Rows are points. The last column is the point's height on a tilted bowl or saddle (a function of degree 2), plus a little noise. Count its main directions that bend up, bend down and stay straight.

Points (16 x 4):
[[ 1.42 -1.88  4.90  0.26]
 [-0.21  2.95  0.95  3.30]
 [ 1.99 -1.73  1.89 -0.53]
 [-1.04 -0.44  2.95  1.47]
 [-3.12 -0.25 -1.70  1.19]
 [-2.01  0.14  1.47  1.74]
 [-0.79 -2.72 -0.24  1.08]
 [-2.81  3.71 -1.30  5.13]
 [ 2.17  1.02 -2.00  2.03]
 [ 1.38  1.66  0.41  1.27]
 [-0.43 -2.85 -0.38  1.02]
 [ 2.13 -0.47  1.63 -0.54]
 [-0.75 -1.95 -2.58  0.65]
 [ 0.87  0.04 -0.63  0.10]
 [ 1.07 -0.12 -2.52  0.90]
 [ 0.26 -0.13 -0.82  0.05]]
Directions: 2 up, 0 down, 1 straight

Points (21 x 5):
[[ 1.49  1.51 -0.42  1.93  1.00]
 [-1.74  0.45  0.69  1.11  0.79]
 [-1.83 -0.47  0.00 -3.40  2.12]
 [ 0.86 -0.58 -0.79 -0.35  0.93]
 [ 3.95  0.35  0.23 -0.47  0.25]
 [ 0.94  2.19  0.78 -0.16  0.26]
 [ 1.64 -2.24  1.45 -1.54  1.92]
 [-0.91 -0.03 -3.47  1.27 -4.83]
 [-0.52  1.12 -1.41  0.36  0.62]
 [ 3.17  2.45 -3.38 -1.59  3.38]
 [ 2.34 -0.67  0.38  3.52 -1.04]
 [-1.56 -1.48  1.86 -1.41  2.21]
 [-2.48  0.68 -1.00  0.17  1.07]
 [ 1.17  0.58  0.97  0.73  0.06]
 [ 3.56 -2.91  1.30 -1.37  2.01]
 [ 1.41 -0.99 -2.69 -3.27  1.20]
 [ 0.08 -2.74  4.85  2.09  0.99]
 [-0.03 -1.03 -0.60 -0.07  1.20]
 [ 0.56 -3.50 -0.86  0.21  2.87]
 [ 3.75 -0.39 -1.61 -1.98  0.73]
 [ 0.90 -2.52 -2.37 -0.24 -0.82]]
Directions: 1 up, 1 down, 2 straight

Points (70 x 9):
[[ 1.65 -2.83 -1.70  0.09 -1.98  1.36 -0.73  1.64  1.62]
 [-0.08 -0.08  1.82 -3.15  1.08 -1.21  0.29 -1.52  1.09]
 [ 2.02  3.31 -2.17  2.18 -1.05  3.83 -0.09 -0.65  2.69]
 [-1.29  4.18 -1.70 -3.03  1.68  0.65 -2.11  1.22  2.81]
 [ 2.54  1.02  0.05  2.50  1.00 -1.76 -2.52  0.19  1.49]
 [-1.30  0.34  2.54  1.64 -0.15  1.76  1.15  0.85  1.03]
 [ 3.12  0.48  1.03 -2.32 -2.36 -2.22  2.09  0.62  1.56]
 [-1.46 -1.73 -2.23  1.37 -0.93  0.20  1.37 -0.96  1.40]
 [ 0.13 -2.23  0.66  1.37 -1.30 -1.35  1.56  2.69  0.87]
 [-2.40  0.40 -2.47  0.11  0.02 -0.72  0.99 -0.46  1.05]
 [ 1.06 -1.15  0.47 -1.94  1.92  1.41 -2.00  5.28  1.84]
 [ 2.13  2.87 -1.58  2.20  0.16 -2.44 -0.50 -2.08  1.86]
 [ 0.13 -2.57 -1.99 -0.16 -1.37  0.51 -3.49  0.35  2.13]
 [-0.90  1.21  0.74  5.06 -0.40  0.46 -0.39 -0.80  1.85]
 [-2.35 -2.00 -0.80 -1.04 -0.48 -1.38 -1.99  2.41  1.68]
 [-0.47 -1.51 -1.00 -2.35 -2.51  2.34  3.09 -1.31  2.55]
 [-2.18  0.07  1.12  2.05 -3.44  0.51  0.92  1.79  1.79]
 [ 4.26 -1.91  1.43  4.14  0.32  0.62 -0.49  1.80  2.50]
 [-0.58 -2.03  0.49 -0.89 -0.13 -0.72  1.78 -0.60  0.78]
 [ 0.03  0.33 -1.57 -3.58  3.05  0.64  1.07 -2.81  2.25]
 [-2.07  5.70  1.22 -1.45  1.44  0.54 -2.54  2.43  3.73]
 [-1.36 -1.35 -1.68 -2.78  0.13  2.86  0.32  1.13  1.39]
 [-2.19  3.12  1.81 -1.38 -0.18  2.59 -0.60 -0.16  1.91]
 [ 0.50  0.28  1.63  1.19  1.73  0.61 -0.86  0.71  0.60]
 [-0.18  1.18 -1.33  1.02  2.53  0.88 -1.81 -1.86  1.15]
 [-0.13  3.93 -0.63 -0.73  1.10  0.20 -0.63  1.81  1.46]
 [ 2.04 -1.47  2.98  1.71 -2.19  0.66  2.15  1.87  1.36]
 [ 2.33  0.51 -1.09  3.16 -0.95 -1.29 -4.21 -3.92  2.28]
 [ 2.30  0.69 -0.30 -0.37  0.85  1.98 -0.51  4.41  0.97]
 [-0.57 -1.98 -1.71 -1.08  2.62  1.64  0.46 -0.09  0.86]
 [-1.18 -2.34  0.83 -1.23  0.86 -2.26 -1.70  2.20  1.33]
 [ 1.33  4.63  2.37  1.31  0.36 -0.08 -1.20  2.97  2.42]
 [-2.26  1.88  0.46  0.80  1.46  1.65  2.12 -0.08  0.95]
 [-0.39 -1.21 -2.36  0.19 -0.62  0.40  3.09 -1.18  1.52]
 [ 1.59  1.82  3.20 -0.98  1.97 -0.40 -0.16 -0.05  1.30]
 [ 2.64 -1.37 -1.27 -0.19 -0.79  0.03  1.47 -2.35  1.83]
 [ 0.99 -1.01  1.70 -0.79  0.97  3.00 -1.90 -2.84  2.03]
 [ 3.30  0.99 -1.37 -2.83 -0.40 -3.30  0.97  0.86  2.19]
 [-2.23  1.12  1.67  0.52 -1.09 -3.89  2.90 -3.89  2.97]
 [-0.69 -0.01  1.98  0.86 -0.71 -0.26  2.68 -1.39  1.24]
 [ 0.85 -3.94  1.71 -0.40  0.40 -1.29  4.06 -0.35  2.16]
 [ 1.26  0.15  1.85 -2.66  1.31  0.01 -1.65 -4.07  1.83]
 [ 1.07  1.31 -2.64  1.27 -2.01  1.43  1.37  1.77  1.32]
 [ 0.55  1.63 -0.83 -0.68  1.18  3.07 -3.49  0.70  1.97]
 [ 3.33 -0.10  2.38 -1.80 -0.90  0.10 -1.41  0.77  1.04]
 [ 1.23 -0.33 -1.30  0.00  1.67 -2.16 -0.11  0.93  0.80]
 [-0.27 -0.58  0.84 -2.86 -0.43  2.19  1.03  1.30  0.84]
 [ 0.39  0.34  3.04  4.38 -0.36  0.37 -0.78 -1.82  2.16]
 [ 0.37 -2.28 -1.22 -1.87 -2.73 -0.90 -1.49  1.35  1.54]
 [-0.57  0.63 -0.48  0.67  1.06 -1.04 -1.57  3.51  1.08]
 [ 2.48 -1.62 -1.87  3.96 -2.54 -2.13  1.99 -1.06  2.98]
 [-0.19 -0.53  0.11 -1.73 -0.42 -1.23  1.78  3.21  0.60]
 [ 2.25  1.19  0.38  0.76  2.11 -0.35 -0.54  1.06  0.80]
 [-2.73  2.16  1.48 -1.64  0.55 -0.79 -1.31 -3.12  1.30]
 [ 3.99 -2.20  1.36  1.33 -0.94  1.74 -4.91 -1.52  3.40]
 [-0.16 -1.00  1.24  0.05 -0.91  0.25  2.57 -2.04  1.36]
 [-0.71  2.99 -0.49 -1.28  0.14  2.22 -0.77  0.69  1.32]
 [-0.64 -2.93 -0.96 -2.01 -1.69  0.26  0.17 -0.57  1.50]
 [ 0.33  0.25 -1.43  1.28  0.59 -1.84 -3.36 -3.84  1.47]
 [-0.61  0.35 -1.45  1.77  4.35  1.07 -0.17 -2.50  1.63]
 [ 1.18 -1.91 -2.87 -4.14  0.33 -2.49 -0.91  1.00  2.68]
 [ 0.43 -2.31  0.01 -0.64 -0.57  0.02  2.77 -0.91  1.18]
 [ 0.74 -0.44 -0.56 -1.97 -2.76  0.71  1.23  2.43  1.04]
 [-3.03  2.65 -0.13 -2.24  0.58  0.63 -1.09 -0.93  1.53]
 [ 0.77  0.69 -1.86  2.84 -2.12  0.96 -2.94  1.19  1.94]
 [-2.92 -1.56 -0.50 -1.29 -2.76 -1.29 -1.72  1.35  1.90]
 [ 0.28  0.17  0.27 -2.54  0.80  0.31  2.23 -0.88  0.97]
 [-1.92 -0.17  0.15  1.86 -1.91  1.99  1.98  0.61  1.35]
 [ 2.38  1.64 -2.12 -1.02  1.76  5.92 -1.32 -3.09  4.35]
 [ 0.53  0.72  0.85 -0.99  1.20  0.56 -1.50 -2.12  0.80]]
Directions: 7 up, 0 down, 1 straight

Points (73 x 9):
[[ 0.79  0.06 -2.17  0.50  0.42 -1.65 -2.02 -1.13  0.40]
 [-0.02 -2.04  2.93  2.53 -1.10  0.07  0.61  1.04 -0.34]
 [-1.61 -0.78  0.30  1.45 -1.10 -0.14  2.10  0.15  0.67]
 [-1.54  3.53 -2.29  3.34 -3.06  1.50 -0.33  3.77  3.49]
 [-1.30  4.45 -0.14 -1.17  1.86  0.26  1.47 -1.23  1.31]
 [-2.61  3.73  2.22  0.37  1.64  0.17  1.79  1.75  1.73]
 [ 4.35  2.64  3.56  0.90  3.25  1.40  3.47  0.73  5.43]
 [ 1.90  2.36 -2.25 -1.38  1.65 -1.33 -1.11 -0.86  0.12]
 [-2.13  1.15 -0.82  0.57  0.44 -1.59 -1.67  0.33  0.39]
 [-0.11  4.83 -2.10 -0.17 -0.47  1.24 -0.24 -2.36  1.98]
 [-1.07 -1.25  0.01 -2.49  1.96 -0.47 -0.14  1.25  2.66]
 [-0.53  1.74  0.16 -2.42  1.29  0.02 -0.49  2.82  0.79]
 [-0.78 -0.45 -2.37  1.74  0.29  2.14  0.44 -0.61 -0.38]
 [-1.03 -0.67  0.06  3.88 -2.90  0.98 -0.76  0.12  1.27]
 [-0.47  0.60  2.91 -3.06 -3.15  1.55  1.34 -1.94  2.33]
 [-0.71 -2.51  3.09 -0.05 -0.72 -1.93 -0.80  0.41 -0.43]
 [-0.94  0.24 -0.86 -2.76 -0.06 -1.92  0.49  0.83  0.57]
 [-1.05 -1.49  0.92  0.10 -0.18 -0.71 -0.91  2.12  0.93]
 [ 2.40 -1.73  2.93 -0.42  0.95  0.42 -2.28 -0.51  0.54]
 [ 0.15  0.01 -2.77  1.56  1.60 -0.83  2.36  0.96  0.04]
 [-0.63 -2.77 -1.70 -1.32  2.51 -3.64 -2.21 -0.97  3.22]
 [ 0.03  1.75 -1.78  0.43  2.68  0.69  2.57  1.41 -0.03]
 [ 0.65  2.00  1.96  0.18  3.74 -1.75  0.56  0.99  3.39]
 [-0.81  0.21 -0.71 -2.22 -2.19 -1.71 -0.54  2.60 -0.15]
 [-0.69 -2.72  1.06 -1.59 -3.37 -3.68 -0.78 -2.77  0.57]
 [-0.25 -2.23 -1.35 -0.21  1.02  3.11  2.15  0.05  1.03]
 [-0.80 -0.77  1.97  0.84 -3.92  0.05 -1.95  0.23  0.11]
 [-0.35  0.84 -2.89  2.75 -2.99 -0.08  0.08  1.66  2.88]
 [ 1.08  3.07  3.20 -0.38  1.33  2.97  2.44 -0.88  5.93]
 [-0.36 -0.44  0.71  1.25  2.12  1.05  0.12 -0.56  0.42]
 [ 0.35  2.15 -3.16 -0.16  0.26  0.96  0.42 -1.91 -0.04]
 [-0.69 -0.74  2.05  1.19  1.82 -0.86 -1.97  4.60  2.52]
 [ 0.56 -1.82 -0.92  0.97 -0.87 -0.87 -4.44  0.61  1.24]
 [ 0.23 -2.59  0.50  0.94  0.22 -1.53 -1.14  1.39  0.48]
 [ 2.05  0.19  2.88  1.19  1.16  0.81  0.91  1.02  1.46]
 [ 1.26  2.63 -0.08 -1.72 -1.08 -0.97 -2.08 -0.51 -0.78]
 [ 0.76 -0.41 -1.39  2.34 -0.70  3.71  2.46 -0.44  1.62]
 [ 2.89 -2.00  0.08  0.20 -2.49  1.54  2.43  1.64  1.45]
 [-0.12 -2.83  1.37  2.96  1.42 -2.90 -1.86  0.40 -2.45]
 [ 0.79  0.97 -0.14 -1.03  0.99 -1.55 -1.28 -0.86  0.41]
 [ 0.71  0.90  1.75 -0.97 -1.29  0.56 -3.47  0.49  0.37]
 [-1.40  0.65  1.79 -3.00 -1.81 -0.88  2.60  2.84 -0.98]
 [-4.60  0.98  2.39 -2.45 -3.63  1.76  1.74 -0.09 -0.32]
 [-1.46 -1.36 -1.92  0.75 -0.25 -2.74  2.67 -2.90  1.09]
 [-1.38 -0.62 -2.25 -3.80 -4.18 -0.45 -1.49  3.59  0.46]
 [-0.63 -2.25  0.77 -2.98  1.94 -0.08 -2.78 -4.32  3.20]
 [ 0.09 -2.40  1.07  2.43 -1.07 -0.13 -1.73 -0.66 -0.77]
 [-0.38 -0.90  1.02  1.69  2.64 -0.44 -3.04  2.70  2.34]
 [-1.58 -0.61 -2.44  1.60  1.71 -0.34 -1.65  2.02  0.72]
 [-2.40  1.84 -2.83  2.12  1.10 -1.88 -1.22 -1.83 -0.40]
 [ 2.64  2.54  2.40  1.62 -0.44 -0.31  1.58  3.77  1.32]
 [ 2.57  1.91 -0.05 -3.20  0.13 -4.69  0.87 -0.94 -0.53]
 [-0.64  3.51  0.68 -0.74 -0.12 -0.22  0.58  1.08  0.66]
 [ 0.44 -3.98 -0.98 -3.48 -2.69 -1.09  1.81  1.71  5.21]
 [ 0.48  2.19 -1.10 -5.50 -0.23  0.82  1.37  0.45 -3.25]
 [ 0.80 -1.88 -2.58  0.50 -1.73 -1.18  1.99 -1.86  2.56]
 [-2.31  1.82  0.79 -0.84  1.02 -3.00  0.38 -2.72 -0.34]
 [-0.61 -0.59 -1.99  1.07  1.07 -1.00 -2.58  0.61  1.00]
 [-0.74  1.85 -1.62 -0.47  0.14 -2.05  0.15 -2.86  0.51]
 [ 0.19  1.48  3.19 -2.38 -2.03 -0.06 -1.08  0.42 -1.34]
 [ 0.97  2.34 -1.25 -0.82 -1.34  1.52  0.07  1.54 -0.21]
 [-0.16 -1.34 -2.29  0.25  1.06  1.71  0.39  3.56  0.73]
 [ 1.22 -0.16  1.47 -0.65  1.56  0.67 -0.94 -0.57  1.28]
 [ 0.36 -0.27  0.58 -1.10 -0.69  1.80 -0.35  0.06  1.43]
 [-1.23  1.35  1.18 -2.80 -2.18 -0.34 -2.63 -0.20 -1.00]
 [ 1.54  1.56  1.92  0.68  2.01 -1.49 -1.27 -2.22  0.92]
 [ 0.27  0.45 -0.50 -2.82 -1.74  0.56 -1.14  1.50 -0.51]
 [-0.20  4.66  2.55 -0.62 -0.83  0.14 -0.60 -0.26  1.82]
 [ 2.15  0.95 -2.30 -1.26  0.87 -3.00 -0.80  0.48  0.78]
 [ 4.01 -3.16  2.64 -1.75  0.63  0.85  0.99  0.06  0.92]
 [-2.76  4.81 -3.54  1.11  1.42 -3.15  1.97  1.70  2.56]
 [-2.80  1.49  1.00 -1.80 -1.77 -0.33 -1.17  0.66 -0.99]
 [-2.72  2.75  0.65  2.07  2.23 -0.78  0.22 -3.04 -0.25]]
Directions: 4 up, 3 down, 1 straight
